Each row of a before or after table is a point. The points were changed in one or more steps. Then noise was added and the rows were shuffled. The steps act on how far a point lies along the listed directions, d1 being the first. Write out the steps. A step turns or swaps two directions, mirrors them in a line or flattens them onto one, adds a multiple of one to another, or multiplies one. Angles are multiples of 10 degrees, from the lower direction toward the higher: turns from -170 to 170, lines from 10 to 170 but not 90. Use the fewest steps. Two steps may share a direction if one is a turn and the other turns, adds or multiplies; they go together, in the order done. Otherwise the lowest direction goes first.

Directions:
(1): [0.49 0.07]
(2): [-0.07  0.49]
Before, 8 rows:
[[ 0.13 -0.09]
 [ 0.13 -0.04]
 [-0.06 -0.49]
 [ 0.27 -0.14]
 [ 0.00  0.14]
 [-0.17 -0.41]
 [ 0.36  0.00]
 [-0.30 -0.09]]
After:
[[ 0.64 -0.13]
 [-0.24 -0.66]
 [ 0.31 -0.09]
 [ 0.03  0.18]
 [ 0.30 -0.03]
 [ 0.89  0.06]
 [-0.48 -0.58]
 [-0.75 -0.17]]
Steps: multiply d1 by 2.5; multiply d2 by 1.3

Directions:
(1): [ 0.09 -0.40  0.45]
(2): [0.43 0.36 0.23]
(3): [-0.42  0.28  0.34]
Before, 9 rows:
[[ 0.04 -0.21  0.24]
 [-0.11 -0.21  0.32]
 [ 0.45  0.31  0.41]
 [-0.13  0.26  0.49]
 [-0.19  0.18  0.41]
 [ 0.02  0.31  0.47]
 [ 0.25  0.13  0.20]
 [-0.39 -0.43 -0.19]
 [-0.48 -1.09  0.22]]
After:
[[-0.37 -0.57 -0.25]
 [ 0.59  0.26  0.86]
 [-0.45 -0.15  0.17]
 [-0.55 -0.26  0.00]
 [-0.05 -0.06  0.27]
 [-0.44 -0.07  0.19]
 [-0.01 -0.13  0.20]
 [-0.16 -0.32 -0.20]
 [ 0.38  0.43  0.39]]
Steps: multiply d1 by 0.7; mirror d2 and d3 in the line at 100 degrees
